Rows are points. Each table stands for the endless flat space through its points: a line for two points, a plane for three, and so on. Write the one point that lies in both, or say that there is none.

First:
-0.21; 0.09; -0.05; -0.25
-0.48; 0.21; 0.46; -0.34
-0.09; -0.05; -0.32; -0.26
Second:
-0.15; -0.17; 0.15; -0.41
-0.51; 0.11; 0.03; -0.37
They share: -0.33; -0.03; 0.09; -0.39

First (3 x 6):
-0.25; 0.31; -0.56; 0.49; -0.29; -0.36
-0.21; 0.34; -0.40; 0.32; -0.30; -0.17
-0.19; 0.29; -0.48; 0.33; -0.27; -0.18
Second (4 x 6):
-0.43; 0.03; -0.39; 0.19; -0.02; 0.03
-0.20; 0.47; -0.12; 0.40; -0.46; -0.13
-0.21; 0.57; -0.20; 0.14; -0.61; 0.07
-0.36; 0.37; -0.15; 0.29; -0.26; 0.07
They share: no point

First:
0.11; 0.01; 0.11; -0.04; 0.00; -0.17; 0.39; 0.12; 0.44
0.08; 0.02; 0.20; 0.04; -0.02; -0.15; 0.11; 0.22; 0.23
-0.10; 0.01; 0.40; 0.27; 0.39; -0.52; 0.20; 0.07; 0.15
0.34; 0.41; 0.06; -0.28; -0.43; 0.17; -0.24; 0.30; 0.17
0.03; 0.09; 0.29; 0.13; 0.22; -0.40; 0.19; 0.11; 0.22
Second:
0.21; 0.49; 0.16; 0.40; -0.31; -0.45; -0.16; 0.24; -0.12
0.21; 0.49; 0.04; 0.49; -0.34; -0.33; -0.03; 0.01; -0.33
0.17; 0.22; 0.31; 0.25; -0.02; -0.12; -0.34; -0.53; -0.88
0.45; 0.66; -0.17; 0.75; -0.60; -0.48; 0.04; -0.03; -0.46
0.30; 0.44; 0.07; 0.32; -0.29; -0.18; -0.22; 0.56; 0.19
They share: 0.01; 0.25; 0.37; 0.09; 0.01; -0.15; -0.30; 0.21; -0.07

First:
-0.19; 0.16; -0.37; 0.31; -1.00; -0.73; 0.41; -0.63; -0.04; 0.84; 0.01
0.32; 0.18; -0.27; -0.17; -0.43; -0.61; -0.30; -0.19; 0.31; 0.13; 0.02
-0.06; 0.49; -0.61; 0.59; -0.80; -0.28; -0.20; -0.11; 0.20; 0.13; 0.13
-0.39; 0.18; 0.28; 0.34; -0.57; -0.18; 0.00; -0.41; 0.78; 0.17; 0.79
0.07; 0.50; -0.02; -0.33; 0.02; -0.13; -0.51; -0.21; 0.49; 0.17; 0.22
-0.58; 0.32; -0.13; 0.70; -1.08; -0.44; 0.45; -0.55; 0.30; 0.69; 0.41
Second:
0.30; -0.01; -0.14; -0.12; -0.39; -0.39; -0.24; -0.35; 0.43; 0.38; -0.02
0.02; -0.08; -0.06; 0.18; -0.38; -0.34; -0.07; -0.51; 0.05; 0.25; 0.24
-0.06; 0.50; -0.38; 0.14; -0.44; -0.16; -0.13; -0.19; 0.09; 0.39; 0.60
They share: no point

First:
0.20; -0.52; -0.31; 0.12; 0.41; 0.44; -0.12; -0.47; -0.02; -0.20; 0.25; 0.58; 0.48; 0.22
-0.34; 0.11; -0.09; -0.45; 0.23; 0.48; -0.36; 0.00; 0.08; -0.22; 0.43; 0.32; -0.14; 0.84
0.14; -0.59; -0.15; -0.28; 0.42; 0.01; -0.60; -0.52; 0.14; -0.92; 0.10; 0.17; 0.84; -0.18
-0.34; -0.29; -0.17; 0.22; 0.48; 0.71; -0.10; -0.46; 0.06; 0.00; 0.70; -0.13; 0.18; 0.80
-0.05; -0.47; 0.06; -0.16; 0.31; 0.12; -0.56; -0.43; 0.36; -0.68; 0.27; 0.13; 0.55; 0.13
Second, 4 rows:
-0.16; -0.54; -0.16; -0.50; 0.20; 0.59; -0.16; -0.21; 0.18; -0.38; 0.53; 0.63; 0.61; 0.32
0.32; -0.03; -0.08; -0.33; 0.34; -0.12; -0.53; -0.14; 0.26; -0.36; 0.11; 0.05; 0.08; 0.52
0.22; -0.25; -0.17; -0.43; 0.20; 0.17; -0.38; -0.04; 0.29; -0.31; 0.17; 0.20; 0.32; 0.44
-0.15; -0.08; -0.12; 0.39; 0.56; 0.29; -0.45; -0.62; -0.17; -0.39; 0.17; 0.37; -0.03; 0.38
They share: -0.03; -0.29; -0.15; -0.18; 0.32; 0.35; -0.33; -0.29; 0.10; -0.36; 0.29; 0.40; 0.30; 0.38

First (3 x 18):
0.00; 0.18; 0.08; -0.19; 0.42; -0.23; -0.40; -0.11; -0.12; -0.33; 0.08; -0.38; -0.33; 0.48; -0.05; -0.37; -0.19; -0.15
-0.28; 0.50; -0.20; 0.01; 0.22; 0.09; -0.40; -0.03; -0.44; 0.07; -0.08; 0.02; -0.33; 0.24; -0.29; -0.25; -0.47; -0.51
-0.21; -0.06; 0.26; -0.43; 0.12; -0.17; -0.40; -0.02; -0.36; -0.42; -0.13; -0.44; -0.06; 0.27; 0.22; -0.22; -0.37; -0.15
Second:
-0.14; 0.17; 0.04; -0.23; 0.16; -0.15; -0.34; 0.00; -0.38; -0.15; -0.05; -0.20; -0.34; 0.27; 0.02; -0.21; -0.49; -0.36
-0.35; 0.44; -0.08; -0.05; 0.34; 0.15; -0.52; -0.12; -0.32; -0.18; -0.11; -0.20; -0.04; 0.33; -0.28; -0.36; -0.19; -0.27
-0.05; 0.26; 0.19; -0.38; 0.31; 0.00; -0.40; -0.06; -0.38; -0.21; -0.23; -0.47; -0.10; 0.54; 0.17; -0.42; -0.58; -0.18
They share: -0.21; 0.26; 0.00; -0.17; 0.22; -0.05; -0.40; -0.04; -0.36; -0.16; -0.07; -0.20; -0.24; 0.29; -0.08; -0.26; -0.39; -0.33

First:
0.37; 0.50; 0.11; 0.73; -0.13; -0.14; 0.20; 0.28; 0.11; 0.31; -0.14; -0.22; -0.34; 0.06; 0.40; -0.24; 0.25; 0.44; 0.35; 0.29; -0.26; -0.03; -0.12; -0.41
-0.64; 0.01; -0.37; 0.06; 0.23; -0.16; -0.63; 0.08; 0.11; -0.02; 0.22; 0.01; -0.30; -0.06; 0.36; 0.44; 0.03; -0.05; 0.06; 0.12; -0.32; 0.55; 0.31; -0.08
-0.10; -0.23; -0.71; 0.28; -0.15; 0.01; -0.73; 0.12; 0.35; -0.37; 0.17; 0.36; -0.59; -0.37; 0.32; 0.51; -0.05; -0.03; 0.76; 0.43; -0.38; 0.34; 0.93; -0.57
0.41; 0.56; -0.33; 0.77; -0.24; 0.34; 0.17; 0.44; -0.38; 0.63; -0.33; -0.34; -0.34; -0.01; -0.04; -0.28; 0.29; 0.81; 0.67; 0.56; -0.29; -0.35; -0.26; -0.58
-0.47; 0.24; -0.50; 0.15; -0.69; 0.13; -0.34; 0.08; -0.52; -0.09; -0.46; -0.64; -0.24; -0.25; 0.30; 0.03; 0.74; 0.47; 0.75; 0.34; -0.49; 0.12; 0.33; -0.40
0.35; 0.24; 0.09; 0.74; 0.11; -0.24; -0.18; 0.18; 0.44; -0.06; 0.33; 0.17; -0.62; -0.09; 0.55; 0.17; -0.05; 0.14; 0.32; 0.19; -0.16; 0.07; 0.35; -0.48
0.09; 0.09; -0.25; 0.38; 0.05; 0.03; -0.18; 0.34; 0.28; 0.02; 0.03; 0.09; -0.30; -0.05; 0.28; -0.09; 0.05; 0.10; 0.38; 0.23; -0.36; 0.15; 0.13; -0.46
Second (2 x 24):
-0.03; 0.42; -0.11; 0.24; -0.20; -0.14; -0.15; 0.31; 0.19; -0.20; -0.12; -0.12; -0.47; -0.06; 0.46; -0.02; 0.15; 0.04; 0.22; 0.22; -0.26; 0.38; 0.29; -0.49
-0.43; 0.02; -0.27; 0.36; -0.24; 0.06; -0.31; 0.19; 0.03; 0.20; -0.32; -0.36; -0.15; 0.02; 0.30; -0.02; 0.55; 0.24; 0.62; 0.30; -0.42; -0.02; 0.09; -0.13
They share: no point

First, 6 rows:
-0.26; 0.09; -0.62; 0.22; 0.24; -0.38; -0.20; 0.91; 0.11; -0.24; 0.41; 0.23; -0.02; 0.46; -0.07; -0.06; -0.05; -0.54; -0.16; -0.03; 0.35; 0.01; -0.02; -0.75
-0.03; 0.13; -0.45; 0.42; 0.12; 0.16; 0.22; -0.04; -0.15; 0.00; -0.05; -0.25; 0.09; 0.11; -0.54; 1.03; -0.80; -0.54; 0.02; 0.58; 0.58; 0.36; 0.12; 0.16
-0.25; 0.54; -0.50; 0.21; 0.46; 0.17; 0.06; 0.49; 0.09; 0.08; 0.31; -0.31; 0.71; 0.64; -0.41; -0.14; -0.14; 0.11; 0.36; -0.74; 0.54; 0.50; -0.48; 0.08
-0.27; 0.29; -0.50; -0.01; 0.35; -0.39; -0.56; 0.14; 0.23; -0.60; 0.06; -0.24; 0.16; 0.28; -0.34; 0.51; -0.37; -0.35; -0.68; 0.75; 0.02; -0.31; 0.48; -0.25
-0.32; -0.36; -0.18; 0.41; -0.07; -0.06; 0.56; 0.47; -0.12; -0.13; 0.70; 0.01; -0.42; 0.16; -0.21; 0.38; -0.30; -0.62; 0.10; 0.26; 0.65; 0.16; -0.18; -0.35
-0.09; 0.26; 0.05; 0.01; 0.56; 0.12; 0.30; -0.25; 0.12; -0.69; 0.15; -0.69; 0.52; 0.29; 0.08; 0.17; -0.52; -0.11; -0.62; 0.62; 0.36; 0.01; -0.02; 0.40
Second (6 x 24):
-0.20; 0.46; -0.20; 0.25; -0.24; -0.43; 0.37; -0.11; 0.12; -0.27; 0.36; -0.24; 0.18; 0.46; 0.47; 0.96; 0.21; 0.55; 0.13; -0.05; 0.15; 0.38; 0.14; 0.37
-0.12; -0.24; 0.07; 0.47; 0.80; -0.10; 0.35; -0.03; 0.01; 0.05; 0.00; -0.49; 0.57; 0.93; -0.32; 0.59; -0.14; -0.47; -0.76; 0.07; 0.55; -0.12; -0.20; 0.01
0.12; 0.74; -0.42; -0.42; -0.02; 0.36; 0.39; 0.82; -0.09; -0.49; 0.86; 0.14; -0.08; 0.25; -0.07; 0.36; -0.50; -0.22; 0.28; 0.46; 0.65; 0.34; -0.48; -0.20
0.24; 0.38; -0.24; -0.03; 0.18; 0.45; 0.55; 0.66; -0.18; -0.32; 0.57; 0.17; 0.26; 0.60; -0.17; 0.44; -0.50; -0.34; 0.02; 0.51; 0.88; 0.40; -0.60; -0.29
-0.34; 0.10; -0.14; 0.21; 0.35; -0.39; 0.05; -0.06; 0.18; -0.23; 0.24; -0.54; 0.13; 0.46; -0.13; 0.50; -0.06; -0.13; -0.34; -0.03; 0.18; -0.04; 0.12; 0.19
-0.40; 0.10; -0.36; -0.01; 0.20; -0.27; -0.43; 0.21; 0.26; -0.63; 0.44; -0.44; -0.34; 0.02; -0.61; -0.18; -0.53; -0.51; -0.07; 0.23; 0.23; 0.06; 0.14; -0.11
They share: no point

First (2 x 24):
-0.59; -0.63; 0.09; -0.19; 0.27; -0.20; -0.41; 0.38; -0.49; 0.14; -0.65; -0.42; -0.13; -0.02; -0.10; -0.12; -0.44; 0.25; 0.43; -0.21; 0.07; -0.25; 0.08; 0.28
-0.49; -0.54; 0.16; -0.09; 0.25; -0.12; -0.31; 0.34; -0.41; 0.08; -0.55; -0.40; -0.17; -0.10; -0.08; -0.10; -0.36; 0.23; 0.42; -0.25; 0.10; -0.20; 0.16; 0.21
Second:
-0.05; -0.24; 0.21; 0.77; 0.33; 0.37; -0.20; 0.14; 0.50; -0.25; -0.17; -0.09; -0.04; 0.16; -0.61; 0.39; 0.22; 0.61; 0.34; 0.03; 0.28; 0.38; 0.08; -0.02
-0.40; -0.78; 0.35; -0.19; 0.34; -0.26; 0.19; 0.56; -0.51; 0.21; -0.44; -0.49; -0.38; -0.33; 0.14; -0.08; -0.46; -0.12; 0.17; -0.57; -0.35; -0.42; 0.68; 0.38
-0.23; -0.34; -0.02; 0.37; 0.55; 0.14; -0.17; 0.09; -0.03; -0.13; 0.04; -0.32; -0.01; 0.09; -0.12; 0.41; -0.14; 0.24; 0.47; -0.36; -0.09; 0.00; 0.52; 0.18
-0.31; -0.40; 0.45; 0.01; 0.07; -0.01; -0.06; 0.36; -0.32; 0.01; -0.53; -0.37; -0.36; -0.40; -0.03; -0.25; -0.22; 0.17; 0.34; -0.31; 0.24; -0.14; 0.24; 0.04
They share: -0.29; -0.36; 0.30; 0.11; 0.21; 0.04; -0.11; 0.26; -0.25; -0.04; -0.35; -0.36; -0.25; -0.26; -0.04; -0.06; -0.20; 0.19; 0.40; -0.33; 0.16; -0.10; 0.32; 0.07

First, 2 rows:
0.41; 0.11; 0.55; -0.42; -0.28; -0.14; -0.34; 0.02; -0.11; -0.34; 0.24; -0.11; -0.37; 0.07; 0.12; 0.06; -0.23; -0.40; -0.14; 0.07; 0.15; -0.03; 0.09; 0.09
0.25; -0.29; 0.15; -0.38; -0.36; -0.42; 0.02; 0.22; -0.35; -0.38; 0.36; -0.07; -0.25; 0.31; 0.24; -0.22; -0.47; -0.36; 0.18; -0.17; -0.13; -0.07; -0.23; 0.49
Second (6 x 24):
-0.22; 0.01; -0.10; -0.50; -0.12; -0.98; 0.23; -0.26; -0.22; -0.10; 0.72; -0.07; -0.15; -0.16; 0.35; -0.16; -0.50; -0.30; -0.36; 0.11; 0.03; 0.15; 0.03; 0.58
0.68; 0.16; 0.50; -0.25; 0.08; -0.03; -1.07; 0.14; -0.42; -0.90; 0.17; -0.12; -0.75; 0.09; 0.15; 0.59; -0.80; -0.25; 0.34; 0.26; 0.43; -0.25; 0.38; 0.08
0.04; -0.11; 0.16; -0.46; -0.37; -0.32; 0.46; 0.08; 0.20; 0.13; 0.54; -0.45; 0.10; 0.09; 0.28; -0.30; -0.21; -0.08; -0.22; 0.26; -0.05; -0.06; -0.02; 0.30
0.10; 0.07; 0.04; -0.52; 0.02; -0.86; -0.47; -0.22; -0.73; -0.62; 0.39; 0.30; -0.62; -0.15; 0.25; 0.09; -0.72; -0.62; -0.07; -0.13; 0.16; 0.09; 0.04; 0.57
0.13; -0.16; 0.01; -0.74; -0.28; -0.16; 0.21; 0.06; -0.19; -0.09; 0.21; -0.23; -0.04; -0.07; 0.16; -0.29; -0.46; -0.25; -0.02; 0.24; 0.19; -0.21; 0.01; 0.43
-0.05; 0.24; -0.07; -0.58; 0.16; -0.62; 0.07; -0.14; -0.22; -0.03; 0.52; -0.22; -0.35; -0.34; 0.46; -0.08; -0.52; -0.31; -0.27; 0.36; 0.02; -0.05; 0.20; 0.38
They share: 0.33; -0.09; 0.35; -0.40; -0.32; -0.28; -0.16; 0.12; -0.23; -0.36; 0.30; -0.09; -0.31; 0.19; 0.18; -0.08; -0.35; -0.38; 0.02; -0.05; 0.01; -0.05; -0.07; 0.29

First:
-0.22; -0.25; -0.68; 0.41; -0.88; -0.08; -0.53; 0.75; -0.06; -0.02; -0.15; 0.11; 0.46; 0.31; -0.13; 0.25; 0.51; -0.03; 0.50; -0.38; 0.02; -0.32; -0.30; 0.07
-0.05; -0.07; -0.31; 0.07; -0.66; -0.42; -0.07; 0.77; -0.30; 0.34; 0.01; 0.06; 0.14; 0.15; -0.33; -0.12; 0.78; 0.25; 0.44; -0.15; 0.20; -0.24; -0.17; -0.19
0.15; -0.20; -0.83; 0.62; -0.57; -0.17; -0.49; 0.73; 0.08; -0.01; -0.36; 0.38; 0.53; 0.32; 0.38; 0.28; 0.47; -0.18; 0.31; -0.34; 0.07; -0.34; -0.17; 0.32
0.01; 0.31; 0.34; -0.26; 0.00; -0.24; 0.14; 0.00; 0.19; 0.46; 0.68; 0.03; -0.18; -0.18; -0.16; -0.02; 0.30; -0.17; 0.40; 0.12; 0.13; 0.34; -0.64; 0.37
0.06; 0.08; -0.41; 0.25; -0.31; 0.03; -0.38; 0.20; 0.41; -0.09; 0.17; 0.48; 0.35; -0.01; 0.35; 0.43; 0.28; -0.38; 0.41; -0.22; 0.14; -0.06; -0.59; 0.54
-0.10; 0.29; 0.13; -0.08; -0.06; 0.18; -0.26; -0.27; 0.63; 0.01; 0.74; 0.29; 0.05; -0.21; 0.19; 0.47; -0.01; -0.57; 0.49; -0.03; 0.05; 0.35; -0.94; 0.74
Second, 5 rows:
0.05; -0.12; -0.10; 0.01; -0.29; -0.19; -0.10; 0.50; 0.06; 0.29; 0.32; -0.03; 0.19; 0.14; 0.05; 0.11; 0.30; -0.01; 0.49; 0.08; -0.03; 0.07; -0.36; 0.21
-0.05; 0.03; 0.13; -0.02; -0.51; -0.25; -0.17; 0.18; 0.22; 0.25; 0.45; -0.33; 0.61; 0.29; 0.32; 0.17; 0.17; 0.19; 0.67; 0.12; -0.22; 0.31; -0.02; 0.33
0.02; 0.06; -0.04; 0.49; -0.29; -0.49; -0.37; 0.53; -0.09; 0.47; 0.33; 0.26; 0.10; -0.20; -0.04; 0.23; 0.08; -0.12; 0.53; -0.27; -0.12; 0.34; -0.51; 0.29
0.33; 0.36; -0.42; 0.25; -0.58; -0.07; -0.12; 0.43; 0.08; 0.18; -0.09; 0.49; -0.17; -0.27; 0.08; 0.35; 0.83; -0.67; -0.12; -0.12; -0.02; -0.02; -0.37; 0.64
0.10; 0.27; -0.32; 0.18; -0.52; -0.12; -0.01; 0.28; 0.26; 0.33; 0.04; 0.36; 0.05; -0.11; 0.14; 0.16; 0.72; -0.49; -0.01; 0.03; 0.05; 0.04; -0.14; 0.54
They share: no point

First:
0.19; -0.24; -0.33; 0.00; 0.51; -0.29; -0.62; -0.03; -0.42; -0.45; -0.14; -0.28; 0.21; -0.44; 0.11; 0.08; 0.06; -0.21; -0.56; -0.17; -0.18; -0.20; 0.03; 0.02
0.45; -0.09; -0.11; 0.07; 0.31; -0.06; -0.30; 0.20; -0.12; -0.29; -0.45; 0.10; 0.35; -0.01; 0.33; -0.01; 0.32; -0.41; -0.35; 0.09; -0.36; -0.12; 0.16; -0.13
0.64; 0.32; 0.18; 0.05; 0.17; 0.19; 0.06; 0.48; 0.08; 0.08; -0.85; 0.59; 0.61; 0.16; 0.76; -0.35; 0.27; -0.76; -0.19; 0.33; -0.46; -0.42; 0.03; -0.46
0.43; 0.19; 0.03; 0.01; 0.31; 0.04; -0.16; 0.33; -0.17; -0.05; -0.63; 0.29; 0.53; -0.17; 0.57; -0.27; 0.09; -0.59; -0.36; 0.14; -0.32; -0.46; -0.09; -0.37
Second, 4 rows:
0.29; -0.13; -0.28; -0.02; 0.50; -0.18; -0.24; 0.16; -0.03; -0.31; -0.31; 0.10; 0.28; -0.05; 0.31; 0.04; 0.26; -0.34; -0.52; 0.05; -0.42; -0.09; 0.14; -0.08
0.22; -0.20; -0.10; 0.09; 0.42; -0.36; -0.40; 0.13; 0.04; -0.20; -0.31; -0.07; 0.47; 0.05; 0.42; -0.24; 0.38; -0.36; -0.48; 0.20; -0.27; -0.32; -0.11; -0.07
0.51; -0.32; -0.13; 0.07; 0.55; 0.11; -0.33; -0.01; -0.18; -0.08; -0.10; -0.34; 0.18; -0.09; 0.42; -0.01; 0.30; -0.37; -0.25; -0.07; -0.66; 0.00; 0.30; -0.34
0.28; -0.23; -0.43; -0.06; 0.75; -0.03; -0.01; 0.04; 0.01; -0.29; -0.10; 0.17; 0.05; -0.07; 0.21; 0.39; 0.14; -0.27; -0.57; -0.04; -0.75; 0.13; 0.37; -0.13
They share: no point
